Rows are points. The points of each table are mixes of a few directions, plus a little noise. How many directions does each table use, and how many do they share? Where both have some left over, give the other angles between the two spaces (their principal angles), to ten degrees, smallest first.

First (7 x 2):
[[  5 -17]
 [-26  92]
 [  7 -25]
 [-10  34]
 [ -8  28]
 [  9 -30]
 [ 24 -82]]
Second:
[[ 14 -49]
 [ 19 -67]
 [-22  76]
 [ -7  23]
 [ -5  17]]
Directions: first 1, second 1, shared 1

First (7 x 4):
[[-72   7  25  21]
 [ 23 -23 -23  68]
 [-24  17  48   5]
 [ -4 -11 -69 -70]
 [ 20 -26 -55  28]
 [ 13   7  28  14]
 [ 44  29  46 -66]]
Second (5 x 4):
[[-35  -1   0  81]
 [ 61 -11  25 -37]
 [ 14   2  -3 -47]
 [-23  50 -48  53]
 [-17 -40  25 -51]]
Directions: first 3, second 3, shared 2; angles 70

First (10 x 8):
[[ 11 -18 -23 -22  23  24   9  32]
 [-16  95  41  57 -43 -58  30  42]
 [ -7  17 -30  22  13  45 -31  -8]
 [ 11   6 -10 -36 -14 -25   4  12]
 [-20  26 -21  65  21  67 -38 -18]
 [ 25 -30   1 -73  -9 -45  32  29]
 [-10 -15   7  15  -1  10 -23 -49]
 [ -7 -69  30  21  34  30  11 -31]
 [  6  27 -23 -27 -23 -17 -22  -8]
 [  7 -39  28 -23  -1 -29  28  -2]]
Second, 7 rows:
[[-19  30 -16  67  22  62 -26  -1]
 [-10   1  74  20 -33 -74  37 -18]
 [  1  -5 -14 -18 -12  -3 -28 -38]
 [ 13  49 -30 -38 -27 -30  -3  35]
 [  7 -52  29   2  39  10  61  55]
 [  7  12 -31 -25  -6   5 -21  -2]
 [  1 -35 -13  -8  17  29 -20 -31]]
Directions: first 4, second 4, shared 4

First, 11 rows:
[[-23 -24  11 -32 -34 -38  15 -33  21 -46  63]
 [ 24 -20   4 -11  29  18 -31 -33  25 -17  46]
 [ 52  -9 -25   9  -5  13  53  33  21   3  24]
 [ -3  31  34 -26 -70 -45   8 -29  -9 -20   8]
 [-23 -52 -20   0   9  18 -22  11 -56 -23 -58]
 [ 27 -41 -34  -2  25  19  54  43   6  -4   9]
 [ 51  60  26  -8  17  11   1   3   8  46 -19]
 [-81  21  40 -10 -33 -44 -62 -63  -2 -21  15]
 [-45 -36 -35  51   5  22 -36  11 -17  -8 -26]
 [  6  50  14   1  75  21   3  29   8  72 -40]
 [ 14  17 -13  27 -19   6  19  26  -4  17 -21]]
Second:
[[ -8   7  -5  23  -5   4  47 -15  -6  36  22]
 [-22  57  23  37  16 -54  42 -68  19  -9  12]
 [ 27 -54   6   0 -11   1  44  23 -28 -12  41]
 [ -5   3  23  12 -22  19  44  21 -22 -22   4]
 [ 24 -27 -21 -44 -18 -44 -40  30  -8   5 -34]
 [ -6  16  58 -42  68  64 -95 -31 -62  -6 -82]
 [ 10 -27   1   3  -5  19  10  19  -2 -19  25]
 [  1   8 -19 -18 -24 -38 -13  17  10  10 -26]
 [ 13 -23 -16  -9 -24  -8   2  35   8 -14   9]
 [-35  42 -51  38  23  36 -40 -29  90  31  31]]
Directions: first 6, second 6, shared 2; angles 30, 50, 70, 90
